Rows are points. The last column is the point's height on a tilted bowl or saddle (a function of degree 2), plus a little noise. Count its main directions that bend up, bend down and stay straight.

Points:
-12  28  16
15  79  -56
24  6  3
28  -23  -15
18  -28  -14
19  -16  -3
-33  -34  -55
19  -28  -14
6  4  15
17  -1  8
Directions: 0 up, 2 down, 0 straight

Points, 17 rows:
-62  35  -42  -36
6  -1  -1  -1
50  36  13  8
-11  -13  -55  19
-12  40  25  -59
20  -4  23  -10
51  -1  35  -2
-3  -11  27  -6
-20  -14  5  -1
25  -2  13  -2
26  -4  -24  25
28  4  -38  41
-20  -7  -32  6
10  -5  36  -14
20  -40  9  -14
57  -4  -30  65
13  -12  -30  17
Directions: 1 up, 1 down, 1 straight

Points (27 x 5):
-20  -11  37  29  -19
12  -18  1  12  -17
5  -31  50  -11  -3
10  -20  -32  -4  10
-30  27  51  7  -7
0  8  -66  -4  52
-27  -30  25  15  -10
22  -8  10  34  -19
-21  32  -32  -8  29
1  46  -25  -8  31
20  14  -27  1  -2
54  -22  -34  36  -14
1  -43  32  7  2
42  -49  -13  -44  46
-61  -55  -31  0  90
37  18  -23  -38  -2
2  -7  47  13  -16
-38  12  -24  16  9
9  -19  -12  -37  12
26  56  -31  -38  42
70  -36  -29  23  -9
-30  23  11  0  -11
-14  -24  2  17  -11
16  0  7  -3  -20
8  -11  -13  2  -12
15  -8  -2  -9  -15
21  -19  17  2  -18
Directions: 2 up, 0 down, 2 straight

Points:
8  5  -7  -9  1  25  -12
-11  6  15  5  -16  15  -12
25  6  6  28  27  20  -36
4  -36  -1  -26  -12  -35  -15
28  2  -20  -11  22  32  -35
-5  24  10  -39  9  -1  -14
9  4  -26  -15  14  62  -52
24  20  -5  -45  -31  -45  -47
-21  -9  17  27  26  9  -18
4  5  39  -19  -15  -1  -29
17  -18  -14  -3  19  0  -6
44  -10  16  2  -15  19  -34
-41  -14  -4  1  44  -23  -16
27  8  3  -13  -13  -9  -18
-1  -10  19  20  -21  4  -4
16  -35  22  5  -10  14  -8
-12  -12  18  27  14  46  -32
-30  20  9  11  -9  28  -30
12  20  22  -1  -1  6  -24
-13  -4  -95  -12  -23  28  -63
26  2  2  16  -12  0  -12
-13  21  12  -6  -10  36  -32
27  -2  -8  32  25  1  -24
-41  36  1  2  -26  -8  -35
-19  11  -26  36  16  1  -17
-33  -27  -43  -17  -6  -13  -13
-1  20  23  -30  0  -43  -21
9  -8  36  -2  -24  -13  -22
5  -37  7  -5  11  -32  -7
5  -11  -29  43  46  12  -35
-1  -16  16  41  1  -8  -6
-30  4  1  36  -16  27  -21
-14  -6  24  -35  7  15  -21
-24  -17  8  1  -37  46  -24
1  -14  30  -21  43  13  -31
5  17  40  14  -18  -20  -37
-15  -6  11  20  9  -18  -3
-19  11  -13  -46  5  30  -26
14  7  -15  -15  27  51  -47
13  -38  13  17  -4  -18  0
-8  20  -5  35  8  11  -22
Directions: 0 up, 5 down, 1 straight

Points, 71 rows:
24  49  40  -1  5  -32  -12  7  -40
7  -1  51  31  34  2  -13  7  -20
65  16  -17  -18  1  -41  -12  25  8
8  -21  4  -40  50  20  84  -29  23
-17  5  38  19  37  -5  34  -29  -2
-5  -30  36  12  -4  -54  -29  -13  -12
-15  16  -51  26  -19  6  -53  -22  40
-7  -19  18  -25  45  2  -1  16  1
-23  23  -16  27  22  -33  -51  9  9
39  37  22  -35  -24  15  -6  4  -13
10  -9  70  14  -11  -12  -21  0  -21
2  -10  -70  5  -12  23  31  -24  62
13  21  8  -29  -8  -53  5  11  18
1  8  -79  -27  37  -49  12  17  52
-2  20  34  -20  20  -7  13  -5  -17
-29  -34  -1  16  -13  34  -32  51  44
2  43  -2  -28  39  23  -3  -33  -4
-44  4  21  11  -44  -6  12  -37  27
-56  5  -2  -38  -43  28  57  49  79
15  -22  -8  14  7  33  -29  20  12
-33  5  -18  -47  7  25  -29  -11  46
-11  29  23  11  5  26  -21  -11  -7
10  -27  -28  -20  -2  70  11  -34  57
16  -11  -41  43  -12  -28  -8  16  3
13  -47  -39  32  6  0  -45  22  26
29  17  7  -10  1  40  46  -12  22
-17  -27  -2  24  38  -38  -11  28  -4
-22  31  6  -20  -9  -20  -22  0  12
-14  21  9  -70  32  -17  -8  -25  19
-4  8  -42  10  -29  -38  38  -2  30
39  -32  -17  53  16  -16  59  -23  45
0  -31  18  29  2  38  -55  -20  36
44  -5  45  -31  -22  2  63  -3  38
1  -29  -53  27  0  -14  -18  19  13
-39  -2  24  -52  29  10  -33  -11  28
2  -35  28  10  -18  -3  -40  20  7
56  5  -10  10  -1  16  7  -37  36
-16  -2  -4  -6  -12  35  -3  32  24
-16  -16  -8  -50  7  -58  -24  -24  33
-40  -12  -45  -3  66  -34  18  11  10
-4  -10  3  44  -39  -6  -16  -9  20
34  14  7  -19  27  -33  26  32  -6
-34  -19  -10  23  35  36  2  1  34
-23  -36  45  24  14  -40  34  26  -12
-36  -20  53  5  -33  -32  63  -30  27
18  -31  23  -1  -15  12  23  50  13
-1  0  37  25  2  -45  6  15  -14
-19  -21  -29  6  -20  -30  38  -14  9
-15  21  18  54  47  -11  25  19  -10
23  17  -21  61  10  -24  -2  -39  37
44  -24  -4  -29  17  32  -15  -26  10
39  9  43  -12  -24  32  39  -30  25
25  -5  -11  16  -39  -21  -6  -4  22
-46  22  34  23  -21  10  32  -18  26
6  -2  23  -18  -31  -16  36  -2  31
-6  31  -11  -14  3  26  16  -21  20
-16  -10  48  14  27  -37  -26  -15  -14
-5  50  4  -17  -12  13  9  11  13
-35  65  4  -24  29  -4  28  28  13
55  -2  47  -43  42  29  33  16  -61
-55  23  2  -9  24  -14  -16  1  18
-9  18  24  -2  -6  -23  -41  49  13
46  -19  -4  -13  -4  -16  -17  -5  4
18  -38  -10  3  44  12  39  5  6
24  0  33  20  -55  1  0  -23  33
44  14  -18  11  17  23  0  14  -3
4  -2  -29  8  -4  9  -6  -4  22
-4  2  6  25  38  -7  -5  43  -6
26  16  24  -8  -20  45  -3  6  -11
-14  29  -10  -6  -10  -21  -9  -36  19
4  4  13  -18  11  -41  -21  -17  -5
Directions: 3 up, 1 down, 4 straight

Points:
33  20  12  -36  21  -4  1  12  -15
-6  -42  4  52  22  -18  21  7  -23
24  -37  41  -61  -22  35  10  -7  -3
35  -14  -31  -28  -4  -57  11  -54  -45
-25  -29  22  -24  30  9  17  17  -21
34  -22  45  16  0  27  27  34  -15
-14  1  -7  30  12  0  -24  -21  3
-28  -13  5  -6  24  3  -18  15  -6
-41  20  -26  14  -34  2  -16  12  -6
44  -1  -9  28  44  -27  -23  19  -4
-27  35  7  6  6  40  11  2  7
-30  -38  35  30  -15  -6  24  18  -14
-38  36  17  -5  -2  51  -9  -12  10
2  4  20  50  -1  -6  11  0  0
19  -32  -11  0  2  -1  17  -49  -26
-23  -19  -51  -11  14  14  25  -23  -43
-2  20  -9  13  -33  -23  -54  -43  8
33  17  42  -12  15  21  -9  -20  -2
-6  31  7  29  -26  3  31  33  -5
17  -29  -21  -18  -44  32  71  -13  -45
-36  -51  -5  34  46  -48  -6  0  -41
11  33  -4  -4  15  9  -5  -26  -6
-18  50  12  24  -41  3  -16  52  -7
-14  1  -32  41  -18  23  -23  23  11
-33  -3  21  -15  -2  21  -20  -12  11
-28  -46  3  -13  32  -23  -27  -39  -17
57  9  -25  -49  12  -24  -11  20  -40
-19  -1  20  24  -16  -5  20  -5  -1
4  25  4  -37  18  33  -13  -6  2
25  -37  -29  -40  6  -27  -47  9  -25
-47  -35  -25  47  -3  -30  70  -65  -78
-34  31  -23  2  -13  43  13  -41  -10
-2  -25  35  23  15  -40  31  35  -34
49  -14  -25  18  17  19  45  -24  -40
-18  -39  -2  1  3  39  8  8  -7
15  7  -17  24  25  27  1  1  9
-17  53  49  -3  17  -19  16  -8  -26
23  26  28  23  30  2  -12  19  3
-12  2  -33  38  3  4  -4  21  3
13  -8  -25  -29  30  -9  40  -13  -49
4  -65  25  4  -18  12  20  31  -24
37  -25  -6  -68  -22  -11  51  -32  -50
-13  -38  8  -13  -52  -20  14  -19  9
-10  10  35  -15  21  -4  24  0  -14
9  34  4  13  -62  8  3  -4  3
-9  14  -29  -8  -6  -9  25  -12  -22
-3  -43  -16  35  -21  -1  -24  -20  0
-49  20  48  -38  -67  2  -4  -5  27
-38  -11  24  -5  35  0  -1  10  -14
-32  -22  -21  18  14  -28  -13  33  -22
9  -19  -8  18  -41  -10  8  -53  -4
21  50  -6  70  -39  13  -6  -19  1
-8  -16  -9  23  30  -28  -41  39  -10
-19  45  -14  15  26  -55  7  58  -52
28  -71  -47  -19  2  11  45  -25  -82
14  2  -37  -2  16  -13  7  32  -19
10  -8  -21  -16  28  15  -5  -12  -14
10  44  -7  23  7  0  -19  -5  3
-25  -27  44  7  -53  -25  30  -10  7
15  19  2  -53  -54  10  5  -21  2
10  -27  32  -28  -33  -3  3  25  1
-51  -11  27  33  69  -85  23  3  -80
-31  -14  -29  28  36  25  -47  3  -9
-10  -56  37  -5  44  -47  1  10  -36
-40  -14  7  -23  19  -15  -15  33  -19
3  16  -5  14  24  -43  -30  13  -10
Directions: 1 up, 6 down, 1 straight

Points, 68 rows:
51  -11  16  16  17  -42  43  -26  21
-18  -21  7  7  19  8  12  8  -15
-4  8  23  47  -55  10  3  -5  32
-5  16  -21  38  28  19  -17  6  15
-6  2  33  -15  -27  -23  21  8  17
9  62  -2  40  -74  -22  -5  25  74
-24  -8  -27  4  34  -38  -15  2  -17
-11  3  23  -4  2  28  4  -55  13
6  -37  32  -5  -3  -61  16  -22  13
37  -36  8  -38  -4  -7  -15  -3  12
2  -25  49  -10  -3  0  10  -6  -4
-32  -21  -12  -13  0  -27  -9  33  -5
-5  6  -2  9  -20  -30  2  9  14
28  -42  -8  -25  -3  20  -32  41  -21
-4  25  -42  -17  -24  -33  -27  18  7
-4  -2  36  -6  13  -8  1  -42  10
-1  6  4  21  13  -31  10  -28  1
-8  39  -3  -16  36  -6  -22  6  33
-3  35  20  2  -69  -18  -16  43  68
6  -42  -18  28  -20  -30  -6  -4  -26
-38  -8  -16  10  0  -39  26  25  -5
-7  66  52  22  -51  43  0  -16  77
4  -8  -9  15  1  -32  2  14  6
14  -4  -30  -3  -13  20  -19  7  -12
-3  6  -8  -7  31  45  -34  -26  16
1  4  -11  -28  -8  -46  25  -11  11
-39  -4  6  -24  -30  11  45  -11  -12
28  -4  9  37  14  50  44  -9  20
-8  47  -20  -35  -8  -3  0  -21  15
24  26  28  -36  29  23  7  -7  49
-42  8  -45  -8  25  -3  48  12  -17
-54  -26  38  36  6  -46  -32  4  22
-2  -4  -4  -39  23  -27  20  -45  4
-15  2  -6  -29  -14  25  -4  25  0
-2  -9  44  6  3  23  -14  6  11
47  -24  -44  -51  -14  -30  -11  -29  14
9  -5  -3  -19  -35  18  -23  3  9
17  8  40  15  -52  -14  35  -26  28
13  1  20  -11  -37  45  34  6  13
-54  0  -40  -31  -30  -44  -4  -3  -25
-27  0  -8  62  -11  -14  -22  13  19
6  -3  24  61  12  -3  71  11  19
4  1  -30  -42  -2  -10  21  29  8
-36  -62  3  -21  -1  4  -5  30  -44
8  -10  -44  -12  -35  3  17  -25  -18
19  45  0  10  25  -22  12  -10  32
12  -2  49  2  -6  6  11  -45  17
5  21  -25  42  -18  -34  8  24  21
16  38  -4  14  6  95  -8  8  71
4  -21  -40  -18  -7  -16  20  27  -14
20  -23  21  -30  -6  8  -5  -8  8
25  -55  20  -38  -5  13  15  6  -17
-26  -1  -13  -28  12  68  -8  -11  0
20  -36  -10  -34  -27  -26  27  -16  8
6  9  41  -17  0  28  -23  -26  35
-36  -19  -27  -9  25  54  12  30  -19
13  12  -22  8  -56  -5  58  6  20
46  29  -16  0  6  -7  -19  30  43
-29  14  -24  14  -12  -11  -12  17  -1
22  63  25  -3  22  23  9  15  67
-14  18  -6  -6  -25  -16  -18  -20  13
-22  -10  14  -21  5  -58  -26  -8  25
42  6  -19  6  -1  -17  16  -33  10
-23  45  -10  12  -10  19  -1  26  29
-12  -2  13  -14  -28  31  35  -38  7
-3  -35  11  18  25  41  15  0  -24
1  -40  12  15  -46  -29  37  33  8
-7  1  30  -7  -29  -2  -30  22  32
Directions: 4 up, 2 down, 2 straight

Points (60 x 9):
40  51  60  15  -31  -25  48  -3  24
11  1  -3  35  5  -22  16  -23  -17
38  11  -10  -13  27  -3  -32  -53  2
-61  -35  10  -8  1  -9  6  -26  -11
12  10  -47  22  10  -20  16  17  -45
54  -4  -6  -16  0  50  2  -32  -21
14  22  -11  -28  -2  -25  -17  -25  -28
-10  10  5  -21  -37  -38  -3  -22  -45
-1  -28  -12  19  22  42  21  11  -31
7  7  -9  -43  -12  7  -9  -33  -16
20  25  61  -40  -18  -43  -33  -35  -34
-16  0  -8  -45  -35  -8  -30  13  -8
45  2  19  -10  -10  7  -1  -32  -11
2  -14  16  23  -17  -11  -41  35  -19
0  1  -1  19  3  -1  27  -32  -11
-20  -20  21  9  5  52  30  35  -16
0  16  34  -23  -3  -3  -26  -28  3
-2  -8  -18  14  -4  8  45  -28  -7
-17  -26  -27  -8  17  -1  16  -64  -44
-1  19  16  21  -13  -24  43  -14  -20
-35  30  32  35  0  -5  -13  -34  -12
2  -28  36  41  -68  -34  32  32  -17
-5  -16  -12  -2  -35  21  16  -9  21
-15  -12  -9  57  33  23  -1  -8  -17
19  -39  55  22  -1  -12  -15  -30  -2
17  -34  -4  35  -7  2  31  17  -19
14  -68  16  14  -24  45  36  -1  -22
12  23  -26  8  20  -52  -5  -5  -48
-16  -18  -46  10  34  3  -6  -57  -7
-6  13  8  33  -25  -21  -6  -30  -19
22  -21  13  -4  -26  -7  -16  -5  -11
-22  23  34  -34  -47  -21  -7  25  -23
-7  6  18  -30  -21  -12  -2  -28  -18
23  8  -42  12  11  10  -15  0  8
16  -35  40  -10  18  10  -3  42  -10
-9  -20  -21  -13  2  15  -6  -17  8
-24  -40  -44  -56  -45  -26  -38  -30  16
-9  18  -95  5  -3  -8  6  45  -36
-12  31  -4  -7  9  -29  41  2  -67
-12  12  -4  9  -27  -18  -2  -13  -14
0  0  0  7  -1  -30  28  -1  -33
1  41  -14  -21  -28  57  14  -13  34
15  -10  20  -7  -23  -2  27  -2  1
33  -15  6  22  1  -1  29  -20  -14
-34  48  -2  -11  -23  -12  -7  39  -55
49  9  21  -3  -19  -15  1  -13  -18
-10  -8  15  38  -2  7  0  -30  3
-4  32  16  24  -8  21  19  -11  16
25  47  50  -26  18  -43  10  -36  -26
42  -13  -2  78  22  -8  41  2  -39
33  -28  -10  29  -14  5  -19  -3  -3
-5  -17  31  -4  -16  -18  5  -16  -5
19  -14  -45  24  3  -20  -17  15  8
-4  -71  33  19  -32  -8  -47  8  -31
32  2  42  -20  -3  -37  -2  13  -5
-5  0  11  -13  -7  22  -6  -24  6
-13  -24  2  26  19  13  12  20  -19
14  32  -36  -4  46  33  30  40  -81
-6  -42  -6  16  -32  -35  3  -59  -28
-1  -14  5  53  31  26  31  32  -55
Directions: 2 up, 4 down, 2 straight

Points:
-8  -9  -10  -12  22  58  -24  31  30
44  19  1  13  -18  -3  -10  1  4
32  -8  -26  24  -50  -35  -7  25  32
-15  -12  18  16  -12  56  -33  7  19
-15  -12  35  19  -32  -36  39  2  21
-30  21  -7  26  -20  -47  -65  32  27
-1  -10  -11  32  6  -3  12  25  30
43  -11  -12  -57  -12  8  36  -37  27
-5  -21  21  12  30  3  11  -27  25
3  -6  3  -46  -29  45  -41  13  5
-19  -61  13  -27  18  -16  -29  -29  35
27  -6  64  -36  -10  15  15  8  16
43  -12  -11  15  -18  36  14  23  40
-21  -1  16  42  7  49  -19  34  41
38  5  2  -80  -10  -33  -23  14  25
-16  10  -34  14  -22  10  -13  29  15
-52  11  0  -11  17  -10  23  -34  12
1  35  -43  -8  12  -13  -21  -55  10
-22  28  7  -8  44  8  -6  -12  11
4  17  -1  6  8  -38  -29  1  -2
29  -33  -18  -17  -51  0  27  -34  31
53  -22  -14  23  5  -8  -29  -14  30
-16  -64  12  8  11  -7  7  24  60
-19  17  17  33  20  -12  -22  -30  10
21  4  14  12  15  11  -18  -5  7
-6  1  26  48  8  -30  47  5  39
-34  19  2  -4  11  12  -31  1  0
-30  14  27  39  -4  10  -11  -11  8
29  7  -26  -23  -18  28  47  -19  15
4  3  -15  33  -34  31  -7  7  15
-17  -2  -61  65  -2  26  -23  -9  57
-1  27  5  4  -4  32  14  0  -4
-5  -13  -20  46  8  -17  0  1  31
1  -21  -18  -4  -23  -6  -20  6  10
12  3  16  -36  -5  -25  1  9  0
71  -1  -4  6  -71  -19  -11  -27  26
4  -40  -19  -20  47  -6  36  1  59
30  59  -25  13  19  55  25  21  33
-25  49  -35  0  -8  -20  6  -17  4
28  6  9  14  -19  -47  5  11  6
12  -43  -12  31  0  -8  2  -24  38
4  28  18  28  10  -14  -22  1  4
19  -25  27  12  17  -14  9  -52  24
25  -57  4  -19  -1  7  8  -10  42
-25  20  13  -20  -21  -35  -4  27  8
7  -11  16  6  26  2  67  3  49
0  -32  -6  -18  28  -45  26  -39  35
6  1  23  5  -8  -26  -23  -9  -7
-14  9  -18  -22  21  7  31  21  16
-20  -8  25  -22  18  -41  -35  -11  6
13  -3  -5  30  14  27  3  14  29
21  18  5  16  -8  -12  -24  -9  -4
14  -7  26  -6  16  -6  35  16  23
-1  13  17  23  -27  14  -36  40  13
11  -1  38  -8  -80  -19  33  -7  15
6  5  -38  -12  -24  13  -44  -7  4
-25  30  5  22  -95  6  15  -18  10
15  32  -25  -11  14  -1  11  13  7
-37  40  0  10  -13  40  -13  -22  -9
-20  -49  23  -8  28  19  36  20  62
28  39  -53  -55  21  -21  -15  36  33
-9  19  -29  -65  5  -11  7  39  24
3  -54  -8  -4  -1  -5  -13  -1  35
8  -38  15  11  -24  53  35  -2  45
2  -27  27  20  5  32  -22  -12  23
9  12  -37  2  26  -33  -11  -15  14
-7  -33  -39  5  -10  9  -10  -9  29
26  -21  12  52  -8  29  38  -40  61
10  22  -12  -4  0  9  -11  -4  -6
-6  6  -21  -3  -15  19  -16  -37  -6
14  10  -25  -4  -13  41  9  27  13
1  14  -9  8  4  8  -19  44  16
Directions: 7 up, 0 down, 1 straight

Points (77 x 9):
19  34  -6  1  -21  -24  -60  -2  16
8  64  -16  -8  -7  -90  0  -53  4
0  -60  -17  35  18  27  -45  -2  54
1  33  75  -3  -19  38  -48  -35  -24
19  20  -12  17  -2  -16  -41  -4  12
-36  17  -24  8  -24  -8  -6  13  32
17  -13  13  -23  14  -12  30  1  9
-13  -17  -3  -5  7  -32  -23  5  20
-5  1  -3  -14  -12  -15  41  34  24
4  -29  -41  5  -40  29  2  -29  0
-10  -27  -8  47  -16  -20  18  -5  -4
4  5  7  38  6  37  -42  22  30
-26  -16  39  -4  22  -69  -15  1  -10
16  -3  -8  -51  3  55  5  -13  12
38  -12  7  23  -30  -38  5  -13  -20
-9  -32  -11  -32  -38  35  22  -8  12
7  -54  40  -20  22  55  -17  55  81
6  -40  7  -6  4  -22  -8  -25  16
28  -17  -46  5  19  -17  10  -12  7
34  -10  0  -60  34  41  -15  -12  34
5  -31  43  -36  1  16  27  26  28
18  13  8  -5  19  -15  22  -19  -9
6  -12  -17  -13  -2  9  -9  29  37
-17  34  -32  -6  13  -26  -6  10  30
-11  -8  15  -37  -32  64  5  38  26
-6  37  -6  15  0  7  -15  4  12
-23  -52  -13  -32  -23  -22  6  -20  27
29  -2  22  -11  22  23  -30  -11  8
-32  -29  3  -14  7  -4  -28  1  31
4  6  5  -11  52  28  -32  -43  21
14  -20  -15  -42  6  -30  -16  -17  27
-6  18  -3  1  -57  -3  -41  -19  7
15  -29  -14  0  23  -5  9  -29  3
-16  -25  21  54  -32  -25  -30  2  1
-32  -10  -15  46  6  35  -36  -6  32
16  -3  7  -25  -5  4  3  22  13
29  8  -16  0  32  37  -57  -29  43
-5  30  -12  -8  13  50  -9  -4  15
8  32  9  -6  33  -12  41  8  7
46  7  -21  -8  -21  -31  -1  -2  -8
-2  10  -7  -14  -37  30  -34  -1  21
-18  16  -15  9  3  6  -29  -2  30
38  10  1  -34  54  -50  -30  -15  9
-15  27  -6  0  -8  -12  31  6  8
-16  5  -11  -19  21  16  -44  -21  45
-14  2  1  -23  -32  -39  4  -8  -1
-68  11  -14  31  54  -10  28  48  74
5  -9  16  25  15  -16  37  -2  -2
30  -21  5  -30  8  47  -52  17  69
-25  20  30  -26  40  -27  16  24  12
37  -18  -19  1  -17  13  -9  -20  1
29  36  -30  35  -9  15  26  -11  -33
-8  14  13  -10  -35  -27  -55  -12  12
22  9  -20  4  -7  19  28  -22  -23
-35  -43  -3  36  22  70  -41  -13  33
-8  -12  27  10  44  -25  33  1  7
16  10  -25  -35  51  -55  1  1  10
30  -3  -65  -5  -8  -2  -18  52  78
25  -11  14  0  -35  -20  33  -2  -11
-17  12  -31  21  -69  11  -11  -66  -2
-48  -50  -7  -50  -12  10  29  30  43
-24  -51  4  -6  90  -17  39  0  3
35  -9  24  -2  -13  12  2  -55  -15
11  -12  12  -8  2  -12  25  1  3
27  -1  21  2  1  50  -23  -76  -5
-11  19  -31  -15  63  -12  -4  -17  18
-83  19  47  -28  9  27  -5  -46  32
-36  -22  -1  39  12  3  -12  -12  7
-30  -34  -15  -36  -13  -9  19  -20  18
-3  -6  -10  -9  8  -38  -5  4  11
16  -1  -40  12  -15  -12  19  -18  -8
-2  -11  -2  3  25  47  0  -5  4
1  5  37  -4  23  9  3  -16  -9
26  38  7  23  -41  5  5  12  -39
32  38  15  -8  -25  2  9  35  -21
18  -28  -7  -10  29  -16  -24  15  38
20  -43  36  11  6  -95  21  -5  15
Directions: 3 up, 2 down, 3 straight

Points, 75 rows:
-16  -17  5  -48  -12  42  54  -44  -46
4  -27  5  28  -8  94  52  -10  -74
15  -24  5  5  -13  9  2  -39  -13
26  -62  25  21  -14  -22  2  -15  -21
-3  12  24  -10  -46  5  -23  2  -11
40  23  -5  21  -27  -37  -1  8  2
4  -11  -5  87  6  13  -65  11  -58
-53  -12  36  -52  19  16  42  7  -45
-2  22  11  33  -16  11  36  2  -11
-8  -1  13  1  38  4  26  5  -10
10  -61  19  30  12  -14  -34  -5  -25
21  -60  6  7  7  35  41  -18  -33
-14  -14  12  7  -12  -6  0  -19  -2
-41  -20  -26  32  -28  12  46  18  -20
-15  16  -39  -31  -19  -20  31  27  -4
-15  -13  -11  46  0  50  -16  11  -25
-5  -30  16  -21  1  52  29  -25  -31
2  -9  -14  1  -4  38  -10  -3  -6
52  0  22  -33  28  -3  -5  -53  -37
-18  10  30  -17  19  -2  -52  -48  -39
32  15  8  0  28  33  -39  39  -26
-7  31  0  -34  7  67  -31  35  -40
6  25  -32  -19  -7  63  1  7  -28
-62  3  -62  62  16  12  31  -38  -56
5  24  45  11  -22  20  0  11  -23
11  -27  -23  -5  3  -34  14  -12  5
-25  42  26  -23  -19  7  7  3  -22
13  -20  -28  36  -40  -4  -28  12  -11
4  20  -38  -15  7  6  25  -3  -6
-28  -24  39  7  -4  14  -11  25  -17
-70  -29  9  42  38  -38  45  17  -48
-18  3  17  -59  41  -6  24  -2  -29
2  61  -22  17  -18  8  25  -17  -26
18  38  26  11  -6  14  38  -23  -21
-5  5  0  -26  -17  -6  6  -30  -4
3  14  27  -7  -6  8  16  -22  -11
51  51  20  25  32  4  -8  -17  -45
8  -13  70  -21  -15  -32  -5  38  -20
-17  -26  17  -48  42  -16  -41  -7  -19
24  -12  -44  1  -68  -13  -19  -4  -15
11  6  43  -11  -19  -40  6  22  2
7  -25  19  4  -32  33  39  -3  -16
-20  -75  -15  -31  -24  -24  29  -15  -21
-27  10  48  8  11  5  16  -9  -27
0  26  -20  12  -9  -8  -4  26  2
9  28  -26  -57  19  -21  -37  -41  -34
46  40  -30  -27  0  -25  49  -28  -19
53  8  9  -16  -38  -13  1  15  6
-5  -21  16  -12  -19  -26  20  14  9
50  -26  19  -15  -73  -17  -36  14  -26
21  -5  -13  -2  15  16  19  -36  -14
29  -33  -12  -28  -37  -23  5  -11  3
0  -23  26  15  20  23  -8  -51  -37
14  -28  -18  -2  -5  26  29  13  -3
-76  29  2  8  2  1  -17  -11  -32
0  5  30  -13  59  32  8  3  -36
-7  19  24  -10  1  14  -24  -19  -18
58  73  28  -6  7  53  -10  13  -70
-14  -19  19  22  -27  -13  25  2  -3
46  5  25  -16  -14  -13  21  -2  6
20  -1  10  25  12  24  -25  24  -15
-43  11  2  -19  -18  24  29  -2  -18
34  -18  -31  -2  1  9  -7  22  1
-60  28  12  1  3  9  -46  18  -26
-30  -24  -22  -28  61  50  11  10  -28
8  -19  -18  -11  -2  16  -29  25  4
-16  -53  -6  28  -17  -31  -11  9  -7
-5  -21  -13  16  37  17  -33  18  -3
-35  -23  -53  -38  -55  58  -27  10  -34
21  22  9  0  14  4  -4  -6  -6
-29  21  -4  1  26  -38  -4  7  -9
-17  -6  38  -9  -9  0  24  7  -7
71  -26  -39  41  -15  23  -28  5  -46
71  -4  6  -8  36  -13  -57  32  -36
24  -42  36  -2  -25  -29  -14  18  -7
Directions: 0 up, 7 down, 1 straight
